Rows are points. Two turns around zero, p and q, are shown by what they do to some points. Where does a point land after both, in the order given? Backwards means that the second turn is done in reverse. Each puzzle has new turns, and all numbers are rounded.
In the rows, zero is written as 128.

Turn p:
[150 122 129] -> [148 117 130]
[128  79  63] -> [100  55 104]
[121 173 154] -> [138 179 124]
[113 138 166] -> [126 161 155]
Turn q:
[ 53 100 127] -> [ 57 151 157]
[150 127  68] -> [117  96  74]
[148 154 145] -> [162 141 125]
[132 134 129] -> [134 130 125]
[157 126 171] -> [169 123 159]
Where do these land?
q, then p backwards: [138 135 139] -> [142 131 137]
p, then q: [149  98 123] -> [129 100 152]
q, then p: [121 163 172] -> [170 164 116]
q, then p backwards: [112 149  46] -> [ 98 163  55]
p, then q: [120  94 160] -> [142 140 172]

Turn p:
[151 117 102 113 104  86] -> [124 145  95 144  96  94]
[100 127 130 172 172 139] -> [135  86 131 141 178 145]
[102 141 144 110  58 113] -> [ 76 130 148 128  70 129]
[153 128 152 183 162 166] -> [184 109 158 150 160 158]
[131 109  96  91  84 108] -> [104 150  88 118  81 117]
[145 177 115 148 209 159] -> [155 154 143 142 222 139]
[107 113 182  97  94 100] -> [104 105 160  95  80  96]
[136 113 103 109 140 153] -> [141 146 101 107 137 145]
Turn q:
[155  93 149 149  97  97] -> [136 104 167 113  83 110]
[119 173 108 132 105 151] -> [139 163  94 146 115 153]
[115 152 178 149 107 131] -> [114 172 164 126 108 146]
[103 106  87 130 185 171] -> [112 101 101 180 187 120]
[110  87 140 117 118  89] -> [ 97 108 140 100 112  91]
[112 157 151 168 132  94] -> [137 179 157 129 122  98]
[182 128  84  53 153 163] -> [161  69  74 102 171 177]
Where do these land?
p, then q: [146  95 111 155 176 117] -> [172  84 130 136 146 104]
p, then q: [105 167 173 105 158 109] -> [ 97 147 161  84 161 108]
q, then p: [187 111 177 137  95 169] -> [166 119 171  94  85 180]
p, then q: [105 158 114 125  69 111] -> [ 88 171 118 154  95 120]
p, then q: [152  99 114  66 176 110] -> [168 121  82  70 153 108]
q, then p: [ 60 149 139 130 118 141] -> [ 69 123 139 149 161 145]
p, then q backwards: [121 124 115 145  98  97] -> [108 104 106 145 105 140]
p, then q: [148 122  80 162 134 169] -> [165 118 116 183 143 155]

Turn p:
[173  88 120 146 195 120 164  92] -> [144  70 117 159 201  99 142 123]
[117 110  73 167 117 157 139 119] -> [109  90  92 166  93 127 132 108]
[ 99  87 107  81 113 169 157  76] -> [ 91  72 105  70 124 124 128  81]
[137 139 101 123 122 105 100 142] -> [155 146 108 132 111 119 106 141]
[147 159 125 110 116 187 117 145] -> [144 117 141 123 108 193 108 115]
[133  84 124 141 184 148 117 156] -> [105  94 112 155 165 141 105 171]
[145 159 156 132  62  69 131 167] -> [169 186 155 113  83 114 173 162]
[119 154 171 146  80  92 119 139] -> [132 179 172 124  95 110 153 141]
[131 169 178 116 104 112  84 121] -> [145 177 186 109 116 124 104 126]
[ 80 133 125 118 187 120 154 125] -> [ 88 150  92 129 183 131 131 113]
Turn q:
[203 130  81 131 169  98 127  82] -> [175 120 113 176 124  91  78  66]
[101  72 142 135 106 113 115 183] -> [103  72 123 103 158 122 147 175]
[130 152 102 116  94 173 131  94] -> [121 149 106 146  94 181 130 107]
[ 79 116 130 102 141 134 110 130] -> [101 144 114  99 167 138 140 127]
[113  85 187 104 125 131 138 165] -> [127  97 151  58 143 133 135 157]
[158 155 102 163 172 164 148 120] -> [180 153 153 180 137 145 123 117]
[ 89  87 176 157 120 109 140 134] -> [ 84  98 179 103 145 119 138 147]
[120 158 158 138 108 141  93 137] -> [109 157 127 122 110 135 112 173]
[159 198  75 105 115  89 150 107] -> [151 162  85 163  73  87 150  85]
Where do these land?
q, then p: [104 159 180  95 110 139 105 112] -> [129 172 122  83 106 165 109 110]
p, then q: [163 118 105 139 163 173 111 148] -> [137  99 131 154 166 162  98 157]
p, then q: [112 128 225 123 122 110 132 101] -> [125 173 174  54 126  95 136 130]
q, then p: [175 109  82 118 135 135 121 143] -> [155  79 113 160 121 109 113 138]
q, then p: [162 102  85 113 138 145 154 152] -> [154  63 122 145 139 119 135 131]
q, then p: [124 120 163 120 107 134 106  71] -> [ 96 147 146  99 102 128  84 108]
q, then p: [ 44 115 101 145 130 103 149 144] -> [ 79 144  96 136 180 127 180 109]
p, then q: [113 146 197 111  85 107 121 121] -> [127 166 142  64  85 112 138 136]
p, then q: [ 64 156  84 131 164  67 171 129] -> [134 179 110 195 132  96 177  76]
p, then q: [175 137  93 162 119 171 139 134] -> [130  77 153 162 117 169 104 133]
q, then p: [171 118  94 149 136 123  99 154] -> [146 108 113 175 119 110 115 166]
